Each row is a point. The points of each table are mixes of a few directions, plus a little noise. How many directions does each table use, and how many do they share? Where both have some left over, give the other angles between the two spaces (their principal angles), to ten degrees, smallest first.
In the rows, zero is written as 128.

First (6 x 3):
|  76 |  82 | 177 |
| 133 | 132 | 123 |
|  73 |  80 | 180 |
| 160 | 156 |  97 |
| 181 | 175 |  77 |
| 145 | 143 | 112 |
Second (4 x 3):
| 155 | 136 |  67 |
| 101 | 124 | 193 |
|  90 |  97 | 169 |
| 165 | 156 |  83 |
Directions: first 1, second 2, shared 1

First:
| 114 | 138 | 119 | 108 | 134 |  17 |
| 114 | 129 | 117 | 109 | 126 |  65 |
|  99 |  62 | 113 | 144 | 102 | 125 |
| 148 | 188 | 126 |  81 | 129 | 226 |
| 149 | 139 | 142 | 146 | 135 | 198 |
| 134 | 103 | 149 | 185 | 147 |  58 |
| 137 | 137 | 129 | 123 | 124 | 207 |
Second (9 x 6):
| 177 | 135 | 135 | 119 | 110 | 127 |
|  86 |  84 | 100 | 114 | 183 | 116 |
|  92 | 177 | 211 | 138 |  73 | 135 |
|  99 | 171 | 196 | 138 |  82 | 134 |
| 168 | 135 | 129 | 124 | 114 | 129 |
| 129 | 141 |  50 | 181 | 126 | 154 |
| 169 | 122 | 127 | 113 | 126 | 122 |
| 184 | 140 | 132 | 123 | 105 | 129 |
|  47 |  47 |  72 | 104 | 231 | 106 |
Directions: first 3, second 3, shared 0; angles 60, 70, 90

First, 10 rows:
| 174 |  48 | 166 | 118 | 192 | 167 | 136 |  66 |
|  83 | 187 | 115 | 165 |  92 |  76 | 144 | 170 |
| 217 |  40 | 123 |  84 | 196 | 158 |  97 |  87 |
|  82 | 188 | 113 | 132 |  74 | 122 | 126 | 163 |
| 154 |  74 | 162 | 144 | 180 | 131 | 149 |  87 |
|  78 | 186 | 120 | 141 |  79 | 117 | 134 | 159 |
|  76 | 183 | 124 | 116 |  67 | 159 | 123 | 148 |
| 186 |  62 | 136 | 129 | 192 | 116 | 128 |  98 |
| 107 | 154 | 122 | 129 | 104 | 128 | 127 | 142 |
| 121 | 158 | 100 | 124 | 103 | 108 | 114 | 160 |
Second, 9 rows:
|  89 | 172 | 150 | 136 | 160 | 104 | 105 | 154 |
| 106 | 140 | 141 | 156 | 123 | 110 | 152 | 129 |
| 178 |  73 | 100 | 113 |  91 | 159 | 149 |  98 |
|  82 | 142 | 157 | 205 |  99 |  87 | 207 | 120 |
| 184 |  82 |  95 |  87 | 110 | 168 | 114 | 108 |
|  41 | 207 | 177 | 179 | 166 |  68 | 131 | 165 |
| 186 |  61 |  96 | 117 |  78 | 164 | 163 |  89 |
| 143 | 137 | 118 |  79 | 162 | 146 |  64 | 144 |
| 142 | 137 | 118 |  79 | 161 | 145 |  65 | 144 |
Directions: first 3, second 2, shared 1; angles 70

First:
| 145 | 122 | 130 | 142 | 146 | 132 | 120 | 167 | 122 | 129 | 100 |
|  96 | 127 |  94 | 103 |  80 |  68 | 164 |  73 | 102 | 135 | 101 |
| 150 | 138 | 119 | 118 | 135 | 149 | 123 | 149 | 110 | 123 | 113 |
| 143 | 144 |  79 | 127 | 135 |  96 | 138 |  94 | 120 | 123 | 109 |
| 104 | 129 | 186 | 134 | 133 | 181 | 106 | 101 | 187 | 123 | 238 |
| 122 | 121 | 154 | 124 | 123 | 151 | 122 | 151 | 127 | 130 | 135 |
| 130 | 116 | 145 | 153 | 148 | 127 | 118 | 154 | 144 | 131 | 125 |
| 132 | 128 | 118 | 124 | 124 | 120 | 133 | 136 | 113 | 129 | 104 |
Second, 9 rows:
| 130 | 135 | 119 | 122 | 122 | 126 | 131 | 108 | 129 | 128 | 135 |
| 142 | 137 | 114 | 127 | 142 | 134 | 124 | 130 | 125 | 122 | 127 |
| 122 | 128 | 110 | 122 | 135 | 112 | 135 | 145 | 104 | 119 | 105 |
| 109 |  93 | 249 | 160 |  71 | 172 | 109 |  90 | 220 | 179 | 205 |
| 129 | 138 | 106 | 117 | 126 | 119 | 135 | 110 | 118 | 123 | 126 |
| 115 | 112 | 138 | 135 | 137 | 119 | 129 | 171 | 113 | 126 | 103 |
| 125 | 140 |  93 | 111 | 125 | 109 | 140 | 111 | 106 | 118 | 116 |
| 156 | 131 | 130 | 145 | 168 | 153 | 108 | 173 | 131 | 120 | 121 |
| 123 | 138 |  94 | 112 | 126 | 108 | 141 | 115 | 104 | 118 | 114 |
Directions: first 4, second 3, shared 2; angles 30

First, 8 rows:
| 130 | 133 | 138 | 121 | 198 | 154 | 106 |   7 | 155 |  69 | 173 | 108 | 196 | 103 |
| 147 | 128 | 138 | 127 | 146 | 138 | 109 | 100 | 125 |  90 | 161 | 104 | 145 | 121 |
| 141 | 153 | 122 |  97 | 133 | 107 |  81 | 145 | 141 | 145 | 164 | 161 | 197 | 138 |
| 135 | 115 | 108 | 109 | 123 | 149 | 146 | 131 | 153 | 140 | 110 | 102 |  60 | 145 |
| 137 | 105 | 129 | 136 | 143 | 164 | 154 |  84 | 135 |  89 | 122 |  73 |  66 | 123 |
| 131 | 137 | 118 | 119 |  74 |  97 | 122 | 233 | 112 | 184 | 109 | 163 | 111 | 152 |
| 103 | 128 | 158 | 184 | 111 | 105 | 147 | 145 |  72 | 118 | 108 | 152 | 154 | 103 |
| 100 | 126 | 113 | 132 |  96 | 113 | 158 | 179 | 127 | 186 |  76 | 162 |  94 | 139 |
Second (10 x 14):
| 106 | 146 |  97 | 191 | 145 |  90 | 148 |  70 | 121 | 113 |  84 | 134 | 139 | 113 |
| 143 | 124 | 135 | 195 | 140 |  88 | 106 | 102 | 108 |  94 | 120 |  94 | 142 | 125 |
| 111 | 166 | 106 |  93 |  91 | 146 | 172 | 169 |  92 | 126 | 141 | 193 | 134 | 106 |
| 115 | 133 | 133 | 187 | 113 |  55 | 100 | 168 | 110 | 169 |  92 | 157 | 173 | 138 |
| 182 | 105 | 131 |  59 | 163 | 167 |  69 | 104 | 196 | 118 | 186 |  61 | 110 | 163 |
| 144 |  95 | 160 |  82 | 157 | 184 | 115 |  97 | 162 | 114 | 163 |  82 | 112 | 134 |
| 111 | 124 | 112 |  90 | 106 | 152 | 161 | 163 | 144 | 172 | 104 | 150 |  82 | 139 |
| 134 |  77 | 185 | 123 | 171 | 159 | 100 |  85 | 158 | 123 | 145 |  77 | 138 | 132 |
| 135 | 133 | 124 | 121 |  96 | 139 | 147 | 171 | 104 | 122 | 131 | 130 |  92 | 126 |
| 100 | 177 |  94 | 139 |  98 | 102 | 164 | 152 |  85 | 131 | 115 | 201 | 159 | 105 |
Directions: first 4, second 6, shared 4

First:
|  96 | 118 |  68 | 142 | 104 | 128 | 100 | 131 | 129 | 118 | 141 | 114 |  74 | 153 | 159 | 158 | 207 | 112 |
| 114 | 125 |  93 | 133 | 113 | 127 | 111 | 132 | 131 | 116 | 137 | 121 |  90 | 138 | 144 | 146 | 170 | 120 |
| 143 | 130 | 169 | 125 | 146 | 129 | 149 | 122 | 124 | 144 | 117 | 137 | 174 | 118 | 110 | 107 |  82 | 137 |
| 108 | 100 | 173 | 159 | 156 | 136 | 161 | 103 | 105 | 200 | 107 | 132 | 233 | 157 | 123 | 105 | 124 | 129 |
| 118 | 104 | 191 | 154 | 163 | 136 | 169 | 102 | 105 | 202 | 103 | 137 | 249 | 149 | 114 |  96 |  99 | 134 |
| 141 | 139 | 127 | 116 | 124 | 125 | 124 | 135 | 135 | 108 | 132 | 130 | 107 | 114 | 123 | 128 | 112 | 131 |
| 126 | 123 | 139 | 133 | 134 | 129 | 135 | 123 | 124 | 142 | 124 | 129 | 150 | 132 | 126 | 122 | 124 | 129 |
| 146 | 153 |  88 | 100 | 103 | 121 |  99 | 151 | 148 |  63 | 147 | 124 |  35 | 102 | 132 | 148 | 130 | 127 |
| 159 | 160 | 104 |  92 | 107 | 120 | 104 | 153 | 151 |  59 | 145 | 129 |  40 |  90 | 122 | 141 | 104 | 132 |
Second:
| 118 | 117 | 106 | 138 |  97 | 142 |  89 | 112 | 137 | 104 | 163 | 122 |  72 | 129 | 149 | 146 | 162 | 138 |
| 122 | 136 | 154 | 110 | 124 | 134 | 125 | 119 | 161 | 140 | 125 |  96 |  84 | 113 | 110 | 120 | 118 | 141 |
| 169 | 125 |  98 | 141 | 102 | 133 |  91 | 130 |  97 |  49 | 178 | 187 | 128 | 110 | 155 | 145 | 103 | 140 |
| 114 | 122 | 157 | 135 | 162 | 121 | 170 | 128 | 117 | 186 |  89 | 122 | 202 | 147 | 113 | 108 | 121 | 117 |
| 137 | 113 | 109 | 148 | 100 | 142 |  91 | 111 | 113 |  89 | 172 | 154 | 116 | 126 | 154 | 142 | 135 | 142 |
| 147 | 155 | 141 |  97 | 143 | 114 | 149 | 151 | 143 | 121 | 104 | 121 | 116 | 106 | 102 | 117 |  90 | 124 |
| 179 | 144 | 167 | 112 | 134 | 129 | 133 | 129 | 123 |  92 | 140 | 161 | 154 |  89 | 108 | 109 |  40 | 150 |
|  77 | 105 | 107 | 157 | 155 | 118 | 163 | 132 | 105 | 203 |  85 | 114 | 196 | 185 | 141 | 131 | 200 |  94 |
| 122 | 120 | 120 | 133 |  96 | 144 |  88 | 107 | 145 | 104 | 165 | 117 |  65 | 121 | 142 | 140 | 148 | 146 |
|  94 | 143 | 120 | 110 | 167 | 102 | 181 | 160 | 140 | 192 |  58 |  87 | 144 | 153 | 106 | 121 | 163 |  90 |
Directions: first 2, second 4, shared 2

First, 8 rows:
| 120 | 125 |  92 |  90 | 124 |  92 | 146 | 130 |  96 | 111 | 152 |  61 | 137 | 164 |  96 | 122 | 182 | 119 | 139 | 119 | 133 | 126 |  76 | 147 |
| 135 |  83 | 137 | 124 | 158 | 149 | 225 | 143 | 208 | 167 | 144 | 124 | 130 |  45 | 130 | 155 | 152 |   7 | 121 | 146 | 134 | 101 | 151 | 135 |
| 137 | 162 | 144 | 123 | 120 | 128 |  66 | 136 | 119 |  96 | 104 | 199 | 137 | 153 | 131 | 133 | 144 | 157 | 121 | 131 | 134 | 143 | 151 | 114 |
|  85 | 155 | 145 | 146 |  99 | 121 | 109 | 134 | 136 |  95 | 120 | 199 | 139 | 135 | 132 | 155 | 143 | 135 | 115 | 122 | 116 | 114 | 151 | 150 |
| 133 |  98 | 130 | 148 | 132 | 123 | 121 | 109 |  96 | 132 | 132 |  36 | 111 | 157 | 128 | 111 |  88 | 161 | 144 | 118 | 134 | 141 | 120 | 121 |
| 140 | 113 | 101 | 122 | 143 | 139 | 184 | 124 | 139 | 179 | 146 |  93 | 120 |  87 | 132 | 109 | 105 | 110 | 131 | 131 | 117 | 117 |  96 | 130 |
| 162 | 119 | 123 | 129 | 140 | 132 |  96 | 114 |  92 | 138 | 122 |  72 | 114 | 156 | 131 |  98 |  90 | 176 | 142 | 124 | 137 | 153 | 117 | 102 |
| 115 | 170 | 151 | 145 | 108 | 140 |  79 | 134 | 137 | 107 | 103 | 240 | 136 | 126 | 146 | 142 | 120 | 159 | 111 | 130 | 119 | 128 | 163 | 125 |
Second, 8 rows:
| 121 |  82 | 140 | 168 | 143 | 156 | 198 | 117 | 169 | 180 | 139 |  88 | 110 |  66 | 150 | 130 |  68 |  90 | 128 | 131 | 118 | 110 | 144 | 132 |
| 135 |  93 | 114 | 138 | 143 | 137 | 178 | 116 | 130 | 171 | 145 |  52 | 113 | 103 | 132 | 110 |  89 | 118 | 138 | 126 | 123 | 122 | 106 | 129 |
| 120 | 131 | 174 | 138 | 111 | 100 |  24 | 126 |  85 |  35 | 100 | 116 | 134 | 228 | 110 | 153 | 166 | 165 | 134 | 118 | 161 | 162 | 176 | 117 |
| 119 | 103 | 143 | 159 | 135 | 151 | 171 | 124 | 166 | 159 | 131 | 128 | 118 |  79 | 147 | 137 |  91 |  97 | 123 | 132 | 120 | 113 | 150 | 132 |
| 149 | 190 |  63 |  56 | 124 | 110 | 123 | 144 |  99 | 140 | 141 | 180 | 149 | 133 | 108 |  96 | 180 | 154 | 125 | 131 | 115 | 127 |  50 | 132 |
| 120 | 145 | 140 | 131 | 121 | 133 | 119 | 136 | 146 | 118 | 119 | 190 | 135 | 117 | 134 | 142 | 140 | 119 | 117 | 133 | 125 | 123 | 148 | 130 |
| 115 | 139 | 165 | 142 | 115 | 123 |  76 | 133 | 130 |  78 | 106 | 174 | 135 | 159 | 128 | 155 | 150 | 133 | 122 | 128 | 140 | 138 | 174 | 125 |
| 145 | 141 |  87 |  93 | 133 | 115 | 135 | 128 |  99 | 143 | 142 |  96 | 131 | 140 | 113 | 101 | 141 | 148 | 136 | 125 | 124 | 132 |  75 | 128 |
Directions: first 5, second 3, shared 3

First:
| 134 | 116 | 133 | 124 | 101 | 151 | 132 | 141 | 105 | 126 |  92 | 100 | 179 | 162 | 145 | 134 | 136 | 161 | 128 | 117 | 161 | 128 | 134 | 164 | 142 | 136 | 125 | 178 | 145 | 140 | 127 |  78 |
| 123 | 130 | 151 | 115 | 152 | 133 | 111 |  76 | 119 |  82 | 158 | 120 |  88 | 129 | 117 | 136 |  88 | 118 | 154 | 123 |  81 | 126 |  84 |  91 | 132 | 127 | 115 |  95 | 124 | 107 | 123 | 215 |
| 115 | 115 | 146 | 114 | 139 | 119 | 105 |  87 | 115 |  90 | 139 | 136 |  87 |  78 | 130 | 141 |  88 |  86 | 120 | 133 | 101 | 113 | 123 | 108 | 125 |  92 | 126 | 119 | 136 |  93 | 132 | 138 |
| 116 | 109 | 156 | 128 |  73 | 152 | 137 | 165 | 124 | 148 |  77 | 107 | 204 | 152 | 151 | 144 | 144 | 166 | 101 | 156 | 198 | 114 | 158 | 182 | 157 | 114 | 130 | 187 | 142 | 141 | 119 |  21 |
| 134 | 154 |  98 | 131 | 142 |  94 | 148 | 147 | 171 | 166 | 128 | 167 | 104 | 134 | 129 |  85 | 163 | 129 | 120 |  75 |  98 | 139 | 131 | 123 | 124 | 160 | 126 | 116 |  83 | 138 | 147 | 146 |
| 127 | 113 | 142 | 128 |  97 | 152 | 130 | 146 | 109 | 130 |  97 | 101 | 181 | 153 | 140 | 143 | 134 | 157 | 123 | 143 | 172 | 123 | 140 | 163 | 143 | 125 | 129 | 170 | 148 | 139 | 121 |  70 |
| 121 | 122 | 157 | 131 | 139 | 148 | 111 | 101 | 115 |  96 | 166 | 109 | 116 | 124 | 107 | 159 |  93 | 121 | 150 | 187 | 126 | 125 | 102 |  98 | 129 | 110 | 126 |  86 | 148 | 121 | 104 | 185 |
| 130 | 153 |  99 | 139 | 149 |  91 | 144 | 147 | 176 | 168 | 151 | 173 |  88 | 107 | 116 |  97 | 156 | 108 | 117 | 114 | 102 | 138 | 140 | 107 | 113 | 141 | 134 |  88 |  91 | 133 | 139 | 153 |
| 153 | 139 |  70 | 140 | 160 | 113 | 133 | 139 | 119 | 143 | 146 | 138 | 106 | 112 | 117 | 112 | 150 | 105 | 138 | 104 | 112 | 149 | 139 | 119 |  90 | 146 | 139 | 115 | 134 | 140 | 140 | 143 |
Second, 8 rows:
| 123 | 130 | 142 | 119 | 132 | 112 | 109 | 127 | 136 | 138 | 109 | 143 | 124 | 124 | 137 | 122 | 130 |  93 | 129 |  78 | 116 | 119 | 114 | 132 | 140 | 167 | 120 | 164 | 108 | 128 | 137 | 139 |
| 131 | 139 | 112 | 127 | 118 | 120 | 136 | 131 | 114 | 129 | 115 | 140 | 130 | 131 | 130 | 125 | 140 | 138 | 120 |  89 | 121 | 145 | 131 | 151 | 129 | 162 | 126 | 166 | 113 | 119 | 140 | 115 |
| 121 | 104 | 165 | 133 | 127 | 149 | 146 | 131 | 135 | 109 | 146 |  91 | 138 | 149 | 130 | 139 | 103 | 163 | 142 | 217 | 159 | 100 | 123 |  96 | 137 |  61 | 138 |  57 | 153 | 133 |  98 | 144 |
| 125 | 117 | 122 | 155 | 113 | 141 | 136 | 168 | 142 | 143 | 148 | 113 | 152 | 123 | 111 | 112 | 149 | 124 |  73 | 190 | 162 | 128 | 166 | 132 | 120 |  86 | 137 | 100 | 143 | 121 | 130 |  71 |
| 134 | 144 | 125 |  97 | 143 | 116 | 127 |  77 | 103 | 105 | 107 | 145 |  99 | 136 | 147 | 151 | 103 | 150 | 196 |  58 |  87 | 135 |  86 | 127 | 134 | 176 | 120 | 160 | 112 | 134 | 126 | 193 |
| 123 | 129 | 139 | 126 |  92 | 121 | 170 | 147 |  97 | 110 |  99 | 123 | 147 | 165 | 144 | 132 | 132 | 192 | 121 | 102 | 144 | 138 | 124 | 163 | 152 | 166 | 132 | 173 | 102 | 106 | 130 | 111 |
| 134 | 134 | 114 | 121 | 187 | 124 |  51 |  92 | 175 | 161 | 155 | 153 |  92 |  67 | 112 | 119 | 124 |   7 | 146 | 113 |  87 | 114 | 122 |  83 |  99 | 111 | 114 |  98 | 148 | 161 | 135 | 166 |
| 132 | 127 | 104 | 147 | 113 | 142 | 150 | 149 | 121 | 129 | 146 | 116 | 142 | 129 | 112 | 124 | 143 | 157 |  96 | 176 | 148 | 145 | 159 | 139 | 114 |  95 | 137 | 107 | 144 | 121 | 129 |  85 |
Directions: first 5, second 4, shared 0; angles 30, 30, 30, 60
